Each point is reached from the start by the listed moves, each made 0, 1 or 2 times, or once backwards (-1), plus a little noise. Is the number of moves made odd or even? Then give how often each move was made.

Moves:
(1): [0.37 0.13 0.16 0.30 0.07]
(2): [-0.04  0.43 -0.03  0.00 -0.33]
Start: [ 0.09  0.22  0.33 -0.12 -0.35]
Points:
[ 0.09  0.20  0.32 -0.13 -0.34] -> even (0, 0)
[ 0.49  0.35  0.49  0.16 -0.26] -> odd (1, 0)

Moves:
(1): [ 0.09 -0.02  0.08 -0.13  0.08  0.12 -0.01 -0.05  0.05]
(2): [-0.09  0.20  0.19  0.12  0.01  0.05 -0.10 -0.03  0.15]
(3): [-0.03 -0.21  0.19  0.07 -0.33  0.12  0.03  0.05  0.25]
(4): [ 0.17 -0.11 -0.06  0.16  0.07 -0.04 -0.05 -0.02  0.03]
(5): [ 0.09 -0.13  0.10 -0.03  0.25 -0.05  0.21  0.01  0.08]
(6): [ 0.00 -0.03  0.02  0.05  0.06  0.17  0.08  0.12  0.14]
Start: [ 0.08 -0.14  0.02 -0.06  0.02 -0.05 -0.05 -0.10  0.12]
Points:
[ 0.65 -0.67  0.62  0.10  0.49  0.18  0.19 -0.20  0.86] -> even (2, 1, 1, 2, 2, 0)
[ 0.01 -0.16 -0.06  0.15 -0.02  0.01  0.02  0.08  0.19] -> even (-1, 0, 0, 0, 0, 1)
[-0.31 -0.14  0.85  0.28 -0.53  0.17  0.09  0.00  0.92] -> odd (-1, 2, 2, -1, 1, 0)
[-0.32  0.18  0.42  0.49 -0.56  0.24 -0.33  0.07  0.67] -> even (-1, 2, 1, 0, -1, 1)
[ 0.38 -0.64  0.02 -0.16 -0.25 -0.07 -0.05 -0.18  0.17] -> odd (1, -1, 1, 1, 0, -1)
[ 0.42 -0.22  0.17  0.32  0.37  0.36 -0.10  0.02  0.66] -> even (1, 1, 0, 2, 0, 2)

Moves:
(1): [-0.02 -0.07 -0.02 -0.02 -0.04 -0.02  0.03 -0.05 -0.01 -0.11 -0.04  0.02]
(2): [ 0.00 -0.04 -0.01  0.05  0.08 -0.07 -0.07 -0.09 -0.08  0.05 -0.13  0.04]
(3): [-0.06  0.09  0.05 -0.10  0.14  0.00 -0.02 -0.07  0.02  0.06  0.09  0.29]
(4): [ 0.05  0.04 -0.17 -0.01 -0.09 -0.06  0.25  0.33 -0.11 -0.05 -0.14  0.24]
(5): [-0.17  0.21  0.05  0.17  0.05 -0.17  0.03 -0.10 -0.02 -0.01 -0.06  0.21]
(6): [ 0.09  0.00  0.16  0.06  0.06 -0.03 -0.07 -0.01 -0.06 -0.12  0.15  0.11]
(7): [ 0.10  0.10 -0.09 -0.03  0.03 -0.36  0.24  0.08 -0.03 -0.04 -0.08  0.20]
(8): [-0.11  0.08  0.04 -0.13  0.03  0.01 -0.11  0.04 -0.05  0.03  0.08 -0.06]
(9): [ 0.02  0.17  0.11  0.02  0.01  0.06 -0.25  0.01  0.12 -0.04 -0.11  0.09]
(10): [-0.10  0.07  0.28  0.07  0.14  0.08  0.10 -0.11  0.02  0.10 -0.05  0.13]
(11): [ 0.02  0.11 -0.10 -0.04 -0.08 -0.07  0.20 -0.23 -0.11 -0.05  0.04  0.00]
(12): [ 0.05 -0.09  0.02  0.00 -0.27 -0.14 -0.08  0.02 -0.06  0.05  0.07 -0.17]
Start: [ 0.00  0.07  0.00 -0.03 -0.09  0.10  0.04  0.03 -0.05  0.08 -0.04  0.13]
Points:
[-0.11  0.70  0.22  0.44 -0.32 -1.15  0.33 -0.74 -0.12  0.31 -0.52  0.57] -> odd (0, 1, 0, -1, 2, -1, 2, -1, 1, 1, 1, 2)
[ 0.36  0.20  0.17 -0.20  0.15 -0.74  0.81 -0.81 -0.41  0.30  0.38  0.72] -> odd (-1, 1, 2, -1, -1, 1, 2, -1, -1, 1, 2, 1)
[ 0.24  0.58 -0.35 -0.15 -0.89 -0.56  0.34  0.07 -0.22  0.05 -0.44  0.27] -> odd (0, 0, 0, 1, 0, -1, 1, 0, 2, 0, 2, 2)
[ 0.39  0.35  0.05  0.08 -0.69 -0.15  0.30  0.11 -0.37 -0.41  0.19  0.16] -> odd (0, -1, -1, 1, 0, 2, 0, 0, 1, 0, 2, 1)
[-0.70  1.00 -0.05 -0.40  0.37 -0.03  0.72 -0.44 -0.32  0.16 -0.13  1.26] -> even (1, 0, 2, 1, 1, -1, 0, 2, 0, 1, 2, -1)
